Rows are points. Each copy is the shape, with its points in the same order, turned, moved and blurred by noise. Is it also mirrored, or only turned?
In the rows, 128 means zero.

Shape:
[[155 115 136]
 [ 93 133 186]
 [162 211 106]
 [136  83 117]
 [142 115 118]
 [ 88  98 116]
 [157  78 131]
 [164 151 125]]
Copy 1 (8 x 3):
[[102 111 158]
 [148  54 123]
 [186 168 179]
 [ 80 117 125]
 [119 129 143]
 [110 112  79]
 [ 69 111 141]
 [141 133 170]]
Copy 1 is: mirrored
Copy 2:
[[137 150 138]
 [ 80 117 174]
 [203  72 164]
 [114 149 102]
 [140 135 125]
 [ 89 116 104]
 [123 175 114]
 [166 124 146]]
Copy 2 is: mirrored
Copy 3 (8 x 3):
[[145 149 137]
 [ 95 144  72]
 [ 73 120 195]
 [177 126 121]
 [150 128 137]
 [153  93  90]
 [183 152 126]
 [123 142 165]]
Copy 3 is: mirrored

Shape (10 x 6):
[[113 151  78 176 132 139]
 [141 116  78  91  91 147]
 [ 77 142 149 106  79 126]
 [171 147 150 125 130 186]
 [118 151 131  75 172 169]
 [170 159 122 167 105 156]
 [ 68 142 113 131 121 112]
 [115 113 117 131 164  88]
 [122 184 108 105 137 123]
 [160  95 162  92  83 177]]
Copy 1 (10 x 6):
[[158 182 115 105  83 167]
 [123 166 133 116  79  73]
 [ 90 105 100 150  96 131]
 [153 169 175 177 128 123]
 [185 140 106 182 120  95]
 [139 173 184 135  96 158]
 [133 124  76 118  96 149]
 [171 119 105  86 135 131]
 [174 120 124 144  72 127]
 [ 91 154 169 164 146  79]]
Copy 1 is: only turned
Copy 2:
[[145 143 138 130  61 163]
 [ 92 171 110 130  82  82]
 [142  92 113 170 103  74]
 [113 145 178 105 149 107]
 [ 85 148 161 185 143 126]
 [155 153 157  89 109 122]
 [141 107 107 177  82 130]
 [117 131  80 154 122 169]
 [144 168 135 178 113 122]
 [ 85 121 135  97 145  56]]
Copy 2 is: only turned
Copy 3:
[[183  85 121 109  83 121]
 [160  90 162 163 156 110]
 [ 75  77 148 150  95  96]
 [139 122  74 185 123 135]
 [115  72  70 143 166 106]
 [171 134 106 165  83 122]
 [114  65 141  98  98 105]
 [123 117 123  67 137 124]
 [140  92  99 131 118  64]
 [ 99 121 122 208 150 156]]
Copy 3 is: mirrored
Copy 4 (10 x 6):
[[ 78  90 150 125 164 120]
 [142 101 117  59 128 122]
 [105 175  80 109 142 136]
 [141 139 148 124 116  53]
 [110 107  85 129  77  72]
 [132 126 163 122 173  77]
 [ 80 126  89 129 144 151]
 [128  91 109 164 124 156]
 [107  97  77 127 151  88]
 [172 177 134  85  98  99]]
Copy 4 is: only turned

Shape:
[[172 105 172 175 158 147 153 102]
 [134 180 178 148 168 140 124 160]
 [174 117 132 155  84 120  92 161]
 [140  89  97 159 117  92  90 140]
 [164 113 129  98 108 152 154 115]
 [179  88 180 174 127 140  94 116]
 [ 88 160 153 105 110 142 109 120]
 [ 92 173 146  91 160  96 107 154]
 [ 86 163 134  93 145 133 117 128]
 [ 80 123  99  88 104  81  86 165]
 [178 144 133 146 173 124 114 156]
 [149 160  92 113  74  85 118 113]
 [117 128 192  80 160 109 177 135]
 [ 92 179 130 124  83 163 177 114]]
Copy 1, 14 rows:
[[117  89  50 130 176 165 155 115]
 [150 127  85  57 117 154 179 108]
 [145 153 109 167 140 113 164  70]
 [113 142 132 148 173 107 121  66]
 [128 103  70 153 124  89 143 143]
 [126 149  68 153 196 155 177  96]
 [144 163 112  97 115 124 132 162]
 [162 143 119  43 128  98 128 125]
 [131 140 117  66 119 105 127 153]
 [142 180 148  99 127  62  88 103]
 [133 100  98  91 150 119 180  73]
 [171 115 158 158 123  89 129 122]
 [167 113  32  70 140 105 105 146]
 [136 118 103 127  56 146 117 171]]
Copy 1 is: mirrored
Copy 2 (14 x 8):
[[180 108 125 128  86 147 155  80]
 [ 93 127 131 105  89 127 172 112]
 [120 119  99 132 105 146  53 115]
 [140  98 141 130 160 152  68 112]
 [192 152 125 109 105 109 105 142]
 [159 111 114 112  80 177 112  65]
 [117 179 140  84 142 134 126 122]
 [ 83 148 181  92 139 118 149 148]
 [117 164 155  81 162 131 143 143]
 [ 95 140 168  89 183 118  57 143]
 [129  83 129 123  95 136 148 142]
 [131 168 139 157 154 136  75 159]
 [143 146 189 104  93  61 161 118]
 [134 213  94 121 163  97 157 125]]
Copy 2 is: only turned
Copy 3:
[[143 136 138  84  73  95 190 132]
 [159 141 185 126  90 170 169 116]
 [105  68 153  94 123 149 135 178]
 [104  81 108 132  93 130 100 166]
 [ 95 151 133 107 158 116 157 152]
 [146  82 122  65  92 123 171 139]
 [151 137 169 135 171 135 106 119]
 [148 165 154 163 131 181  96 115]
 [145 156 154 165 155 145 109 110]
 [125 114 127 165 164 170  57 171]
 [112 118 147 132  83 163 168 136]
 [ 66 124 167 110 135 130  78 154]
 [168 211 133 110 136 149 144 147]
 [127 159 211 143 179  80 121 137]]
Copy 3 is: only turned

Shape:
[[107 115  75 176 126 160 123 123  65]
 [ 94 132 102 142 100 187 126 108 144]
 [122 153 155 141 135  90 150 124 179]
 [155  68 134  91 166 133 114 108 102]
 [114 117  76 138 110 177  72  87  89]
 [111 176 171 109 148 115 118 116 133]
 [183 168 157 128 134  86 135 129 178]
 [ 91 183  72 140 116 157 122 161 124]
 [126 163  85 105  88 181 162 114  86]
 [159 119 139  78 184 108 139 121 139]
 [139 112 109  84 172  57 146  76 128]
 [104 117 103 181 109 175 120 111  91]
 [121 152 143  99 133 129 161 147 181]
 [170 140 131  97 175 101 141 116 185]
 [116 148 129 109  86  94 125 158 147]]
Copy 1:
[[138 149 101 133 140 139 211 143 137]
 [145 108 103 128 156 129 169  86  92]
 [123 131 158  75 112 134  75 122  87]
 [107  99 137 154  47 154 148 116 167]
 [163 133  60 156 114 137 194 107 134]
 [112 128 125 139 110 153  68 124  96]
 [140 104 162  92  69 116  64 156  86]
 [122 122  95 124 189 100 143 150 120]
 [158 132 143 180 165  93 157 120 133]
 [ 92  97 154 123  57 123  88 113 156]
 [132 156 150  93  59 118  89  93 187]
 [136 150 115 136 135 146 206 124 103]
 [111  86 164 105 130 123  88 116 102]
 [102 103 146  92  61 102  79 117 122]
 [162  98 142 100 150 158  92 140 123]]
Copy 1 is: mirrored
Copy 2, 15 rows:
[[ 90 116 142 109 125 106 167  39 132]
 [106 114 123 127  71 132 159  88  95]
 [162 138 148  88 120 141 132 182 114]
 [105 112 180 167 163 176 101 113 153]
 [ 68 111 127 160  99 131 194  63 139]
 [147 161 146 122  95 144 125 162 164]
 [141 126 105  91 134 170 108 198 139]
 [ 92 190 109  86  94 121 167  88 103]
 [121 151 101 118  88 190 151  40 123]
 [115 154 169 131 160 196  96 151 150]
 [156 137 180 135 190 204 167 147 138]
 [ 85  96 125 112 105 104 160  57 119]
 [134 163 141 103  97 170  98 151  86]
 [118 141 152 105 143 198 115 184 120]
 [158 168  92 136 132 130 119 143  96]]
Copy 2 is: mirrored
Copy 3:
[[ 93 190  92 131 124 143 159 115  58]
 [166 177 141 157 129 126 174 105  81]
 [147  99 152 143 183 121 131 134 152]
 [156 112  59 101  99  85 142 142  94]
 [131 165 131 119  76 135 187 114  34]
 [138  83 140 132 143 118 119  80 118]
 [138  87 160 116 128 123 110 151 178]
 [131 190 160 105 141 162 141  75  97]
 [162 175 103 145  85 184 140  85 101]
 [160  89  82  84 128 100 129 120 140]
 [163  59  74  83 153 156 152 147 114]
 [110 187 111 160 122 126 164 118  62]
 [181 135 143 124 165 115 118 105 156]
 [166  86 127  86 139 107 150 136 167]
 [168 134 158 117 147 144  80 129 100]]
Copy 3 is: mirrored

Shape (17 x 12):
[[147 118 129 104 104 124 140 127 133 107  75 154]
 [112 154 151  97 180 124 138  95  73 161 159 160]
 [138 129 130  86 129  66 112 133 110 108 133 109]
 [129 117 154  95  98 102 140 176 136 164 171 117]
 [132  57 122 130 142 103 210 127 136 157 130 172]
 [157 121 103 110 179 133 151 172 115 102 137 136]
 [118  93 131 121 148  97 174 152 102 126 136 146]
 [142 137 159  82 133 139  88 134 114 101 124  75]
 [118  99  79 166 173 116  81 100 149 188 164 143]
 [109 126  85 113 239  90 203 125 141 128  88 150]
 [175 101 155 102 117 108 157 131 100 170 137 131]
 [113 214  94 141 117 114 108 160 147 144  91 138]
 [198  98 177 115 172  93 130  98 155 112  84 134]
 [112  67 127 121 124  95 148  83 123 148 157 107]
 [ 72 167 129  72 121  67 107 142 142 153 162 142]
 [164 142 127 116 148 111 155 146 142  91 159 125]
 [139  94  96  90 133 114 108  84 144 179 129 116]]
Copy 1:
[[150 113 164 129 109 113 103 128 145 137 119 118]
 [147 201 123  79 126 189  93 115 110 110 155 148]
 [133 113 161 121 177 188 116 119 138 155 126 113]
 [128 157 104 137 191 135  99 172 120 163 141 107]
 [156 215 169 100 140 106 154 176 134 167 108 127]
 [137 150 143 145 101 187 116 167 147 148 101 156]
 [168 175 153 132 150 148 137 160 113 155 117 138]
 [131  99 116 135 130 196  92 133 123 124 128  79]
 [ 55 159 165  70 158 147 163 172 104  86 147 161]
 [180 163 164  46 117 180 136 178 164 134  66 199]
 [125 175 122  99 139 143 116 126 107 196 125 104]
 [125  87 103 128 159 110 113 114 152  97 132 200]
 [119 145 182  83 116 149  98 104 148 150  34  86]
 [126 171 170  83 169 155 164 157 124 142 155  79]
 [146 126 131 106 223 155  70 154 126 111 164 144]
 [125 157 131 149 137 177 117 145 185 148  99 132]
 [ 94 125 167  53 145 138 124 154 132 140 165 107]]
Copy 1 is: only turned
Copy 2 (17 x 12):
[[124 161 137 146 162 105 152 143 154 173 160  98]
 [149 114  97 142  99 108  92 179 113 127 199 167]
 [170 174  95 136 131 165 158 154 117 148 161 120]
 [175 116 110 162 102 152 136 142 129 110 142  60]
 [121 150 158 144 150 115 113 142 162  68 219  77]
 [164 121 117 152 157 154 142 130 191 121 177 151]
 [141 129 133 127 150 152 129 162 149 100 192 106]
 [137 132  60 139 111 144 181 133 138 173 131 133]
 [186 173 112  98 106  70 106 104 141  58 138 152]
 [161 140 123 157 218 103 147 143 139  74 243 172]
 [136 150 131 170  82 129 147 167 156 117 177  93]
 [204 123 157 155 172  88 153 136 101 159 104 146]
 [ 92 211  83 190 152 113 159 160 165 118 160 133]
 [120 169 113 105  97 129 138 117 112  86 192  97]
 [216 136  86 139 138 131 107 145  67 141 155  93]
 [145 141 120 178 148 172 131 113 148 127 154 140]
 [167 184 100 129  92  78 152 106 131 116 183 110]]
Copy 2 is: mirrored

Shape, 16 rows:
[[156 140 163 107 143 121  77  69  87 167 123  91]
 [146 108 177 174 158 128 101  99 104 198 127 111]
 [ 71 103 126  95 149 154 163  98 103 105 111 114]
 [134 136 121 130 126 191 140 146 144 119 180 154]
 [125 128 104  78 104 180  67 162 170 148 135 168]
 [125 119 161 136 135 107 102 126 133 173 173  83]
 [102 160  92 132 134 163 109 143 122 135 196 166]
 [103 160 120 150 124 148 121 122 150 137 141 128]
 [ 67 104 153  69 146 158 140 139 140  73  89 105]
 [145  76 138  85 163  99 119  94 122 139  96  98]
 [ 99 179  98 189 131 127 164 123 139  98 159 142]
 [ 66 110 138  94 106 124 189 138  96  92  98 137]
 [ 68 110 114  82 141 150 166 120 135 139 101 108]
 [132 187 174 133 186  80 144  95 134 171 137 130]
 [149 150  85 109 138 191  73 192 115 150 148 133]
 [ 89  72 163  88 175 108  96 103 104 132  88 111]]
Copy 1:
[[ 99 119 190  94 114 146  85  50 140 121 110 143]
 [103 120 186 161 166 132  87  82 128 101  90 142]
 [113 152 135 147  61 162 136 145 149 168 117 134]
 [137 123  83 133 136 103 101 131  97 185 144 153]
 [124 101 111  65 132  48 116 145 145 168 134 183]
 [106 128 138 107 163 153 119  91 104 121  75 159]
 [ 81  94  66 128 135 105 117 113 108 165 151 158]
 [116  91 107 119 134 122 128 135 110 144 121 116]
 [148 166 112 106  62 138 148 153 177 182  80 120]
 [121 178 178  94 113 160 111 116 168 108 120 154]
 [122  85  64 152 132 153 141 132 100 135 158  89]
 [153 146 122 158  66 152 198 136 158 166 129 141]
 [106 150 143 125  71 135 158 168 133 157 106 136]
 [ 75 149 155 123 170 141 153  71 119 123 130  72]
 [121 115  74  98 105  37  87 108 117 125 131 173]
 [ 95 164 166 121 101 156 124 113 212 132  81 151]]
Copy 1 is: mirrored
Copy 2:
[[135  92 152  75 101  89 195  95 179 138 185 148]
 [148  97 123 148  90 105 199 100 147 171 199 135]
 [136 115 138 114 140  88 151 110 115  59 131  81]
 [159  93 114  95 146 153  93 125 106 153 142 102]
 [157 106  59  38  90 158 103  90 132 136 111 127]
 [119  54 104 124 127  99 159  93 141 156 165 163]
 [198  69 118  97 153 157 114 102 124 147 104 120]
 [159  97 124 127 129 141 105  83 150 127 143 126]
 [121 129 111  88 122  89 115 104  85  28 147 116]
 [ 88 102 131 100  71  86 187 130 138 100 140 132]
 [167  98 159 172 166 160  89 108 148 120 120 129]
 [127 168 115 126 176  89 136 112 111  58 111 113]
 [130 113 104 119 122  75 127  98 128  67 117  82]
 [153 101 185 148  98  59 132  90 145 170 138 169]
 [204  78  63  61 109 147 113 151 150 133 142 139]
 [124 115 122 104  78  82 204  99 103  67 148 140]]
Copy 2 is: only turned

Shape:
[[ 78 159 119 165 110 115  71 104 125  68 145 141]
 [153 149 126  92 155 189 153 150 106 153 184  91]
 [115 125 142 104  90 178 117 169 133 129 104 117]
 [104 131 154 138 104  95 130 108 158 107  85 128]
 [165 146  95  70 125 149 139 190 188 121 106 138]
 [139  91 159  98  87 146 134 125 180 114 134 111]
 [118 126  89 111  86 142  84 113 111 105 129  97]
 [131  78 107 115 115 188 115 153  99 146  95  95]
 [ 96 152 184 175 144 107  82 187 170  99 147  84]
 [ 66  75 144 153 144 109 101 101  98  62  94 145]
 [ 63 110 159  87 128 112 143 151 137 142 118 152]
 [ 92 152 159  79 163 127  88 146  87  90 146 170]
 [150 109 188 168 110 154 148 111 167 161  84  91]
 [139 115 108 168  80 154 133 108  89 120 140 150]
 [116 126 127 110 154 195  91 103 182 141 187 163]
 [108  75 147  88 138 116  88 149  95 143 115 137]]
Copy 1 (16 x 12):
[[143 163 146 145 149  49 148 129  73 135 162 153]
 [145 133  99  47  97 137 189 122 161 122  97 116]
 [ 76 142 152 105 102 129 150 126 113 135  82 148]
 [126  94 159 160 127  93 114 162  93 150 115 146]
 [ 86 147 101 114 136 154 122 138 171 198  78 137]
 [ 94  89 179 100 117  98 122 126 158 154 104 143]
 [126 150 134 121 134  59 144  99 118 121  77 164]
 [103 135 132 110  92 137 142 103 136  85  63 185]
 [108 142 172 101 179 108 176 218 108 125 155 161]
 [139 113 148 136 126  91  81 124  55  93 163 196]
 [117  91 156 109 148 162 120 119  71 140 113 124]
 [103 125  83  79 148 109 136 114  52 132 160 126]
 [109  67 178 150  73 120 161 185 153 117  99 155]
 [135 153 146 151  80  82 131 101 134  85 121 116]
 [115 109 133 108 127 123 197  68 156 166 175 150]
 [ 90  90 117 105 156 133 119 105  92  83 104 155]]
Copy 1 is: mirrored
Copy 2, 16 rows:
[[ 56  98 131 140 151 161  81  73 143  74 145 106]
 [168 112  86 129 132 181 125 194 124 146 104 127]
 [150 139 123 177 144 139  80 127 138 163 145  83]
 [ 84 142 159 166 156  86 107 117 139 103 158 114]
 [136 113 193 156 137 129  92 157 104 198  93  98]
 [153 125 154 140 158  87  66 164 156 122 142  93]
 [112 101  94 133 116 117  67  95 120 123 126  98]
 [155 149  92 135  94 124 109 123 146 167 140  62]
 [120 131 179 171 133 175  94 100 204 106 152 175]
 [ 77 170 147 115 113 134 113  83 136  62 189  69]
 [127 132 160 147 156 136 120 140 106 137 218 107]
 [135 112 153 153 136 201 121 111  77  77 167  93]
 [128 155 124 183 153  70 134 163 205 124 137 104]
 [111 131  81 108 182 123 122  97 145 119 113  68]
 [124  42 146 128 150 173 109 185 164 117 142  56]
 [167 121 141 129 106 126 135 101 116 121 190  85]]
Copy 2 is: only turned
Copy 3 (16 x 12):
[[117 109 153  94 131 114 114 146  39 121 178 147]
 [120 111 136  93 177 175 127  87 195 160 113 166]
 [141 141 151 115 116 126  90 123 164 174 164 120]
 [125 152 171 120 108  83 111 135  85 142 103 112]
 [225 142 149 144 133 123 118  95 172 136 131 128]
 [161 128 176  95 116 140  95 152 137 170  92  95]
 [131 148 125 109 140 170  96 120  96 139 163  96]
 [107 161 140 148 113 178  79 127 177 158 152 126]
 [142 131 139  89 171  63  63 178 114 118 130 186]
 [ 86 135 192 141  78 130  79 141  41 140 136 155]
 [127 161 180 144 138 101 123 130 107 216 117 144]
 [118  91 188 142 170 118  89  66  92 172 153 172]
 [ 96 155 162 103 113  94 111 172 178 120  81  96]
 [ 96  90 125 127  98 158 136 144 118 141 149 105]
 [150 104 223  84 172 170 154 139 146 148 155 142]
 [109 143 177 183 153 161  65 126 108 181 128 125]]
Copy 3 is: mirrored
Copy 4, 16 rows:
[[150 120 142  97 153 113 127 101 158 194  85 165]
 [117  74 155 165 117 188  75 177 158 140 164  93]
 [121 109  94 135 154 116  88 164 167  98 135 121]
 [162 154 101 106 144 129 141 126 123 103 124 169]
 [119 114  93  98 213 187  91 180 123 112 156  94]
 [174 151 107 144 156 128  58 150 124 105 152 133]
 [145 127 142 126 148 115 107 166 145 151  79 105]
 [109 109  95 152 118  96 105 200 131 119 132  80]
 [157 115  53 154 148 173 118  66 173 163 122 141]
 [140 129 119 148 145  52 166 116 105 168 131 174]
 [ 87 152 125 145 163 133 123 115 133  92 165 160]
 [ 92  63 164 151 185 123 125  93 132 136 133 153]
 [177 134  58 122  75 139  94 153 122  89 152 146]
 [152 125 153  83 105  88 108 154 149 151 149 104]
 [ 96 112 134 121 134 152  21 133 105 176 152 151]
 [ 93 115 126 166 148  98 124 118  99 105 131 107]]
Copy 4 is: only turned
